Each point is reached from the start by the listed moves, each made 0, 1 or 2 times, or once backwards (-1), plus a little noise. Say if it took an odd or an even number of moves. Then give how often each move was made.
(in the rows, 128 means zero)

Moves:
(1): [167 111 129]
(2): [134 154 105]
(3): [148 166 167]
Start: [128 106 105]
Points:
[179 138  59] -> odd (1, 2, 0)
[120  84 130] -> odd (0, -1, 0)

Moves:
(1): [158 141 122 138 124 135 117 115 126 112 134]
(2): [123 153 144 143 141 114 127 133 119 107  90]
(3): [120 131 135 125 108 124 117 125 123 120 129]
(4): [129 123 141 144 128 126 126 116 135 136 143]
(5): [156 100 146 107 132 127 112 135 129 134 124]
(6): [114 117 120 124 152 146 120 122 113 128 132]
(7): [120 114 131 126 114 142 159 116 129 132 112]
(8): [124 135 152 119 115 145 132 151 106 129 145]
Start: [128 130 132 120 135 142 120 122 129 129 135]
Points:
[154  80 249 110 109 129 135 146 135 158 110] -> odd (-1, 1, 0, 2, 2, -1, 1, 1)
[211 116 175 146 131 126 108 102 162 143 161] -> even (1, 0, -1, 2, 1, -1, 0, 0)
[175 167 227 172  68 183 170 102 102 101 138] -> even (2, 1, 0, 2, 0, -1, 2, 2)
[131  95 182  82 185 158  91 132  70  83  27] -> odd (0, 2, 1, -1, 2, 2, 1, 0)
[199 182 175 133 103 120 111 112 109  46  31] -> odd (2, 2, 1, -1, 1, -1, 1, 0)

Moves:
(1): [133 135 147 127 126 119 137 132 128 114 132 114 123 128 142 131 123]
(2): [137 125 128 135 131 124 131 131 128 135 132 131 121 122 127 126 126]
(3): [118 126 123 130 118 131 123 130 115 131 142 144 128 122 125 128 141]
(4): [133 128 117 127 133 131 133 135 129 120 124 129 134 136 138 119 125]
(5): [134 136 129 129 130 136 138 125 139 124 127 110 131 133 139 112 124]
(6): [124 120 127 134 138 131 136 122 123 132 121 126 132 129 136 122 123]
(7): [134 141 149 118 140 130 134 140 149 112 133 128 118 107 142 118 118]
(8): [122 118 120 138 115 130 141 113 134 131 117 134 137 137 129 120 124]
(9): [124 129 128 135 132 138 129 124 133 120 125 120 132 132 127 121 138]
(10): [127 123 139 138 123 127 114 128 123 125 122 143 124 124 127 122 119]
(11): [125 139 130 126 131 128 139 141 107 138 136 123 136 137 111 144 133]
(12): [125 125 127 121 135 132 134 131 133 127 133 118 132 136 128 126 134]
(13): [124 114 116 145 138 127 122 102 137 112 131 129 136 125 137 115 108]
(14): [136 139 136 117 129 127 129 124 134 129 123 129 141 127 123 123 133]
Start: [127 121 121 123 141 126 126 147 141 122 128 125 127 132 134 133 124]
Points:
[102  85 131 144 113 125  50 147 110 131 162 180 108 115  94 142 173] -> even (0, 1, 2, -1, -1, -1, -1, -1, 1, 2, -1, 2, 0, 0)
[154 153 168 131 144 118 179 141 139  83 125  92 177 168 157  92  77] -> odd (2, 0, 0, 1, 2, 0, 0, 1, -1, 2, 2, 1, 1, 2)
[158 144 110 124 174 120 149 166  99 128 127 105 163 153 119 144 157] -> even (1, 2, 0, 2, -1, 1, -1, -1, 2, -1, 1, -1, 0, 2)
[125 106 160 165 188 132 160 144 186   7 140 104 131 133 212  64  49] -> even (2, 0, 0, 2, 0, 0, 2, 1, 1, 2, 1, 2, 2, -1)
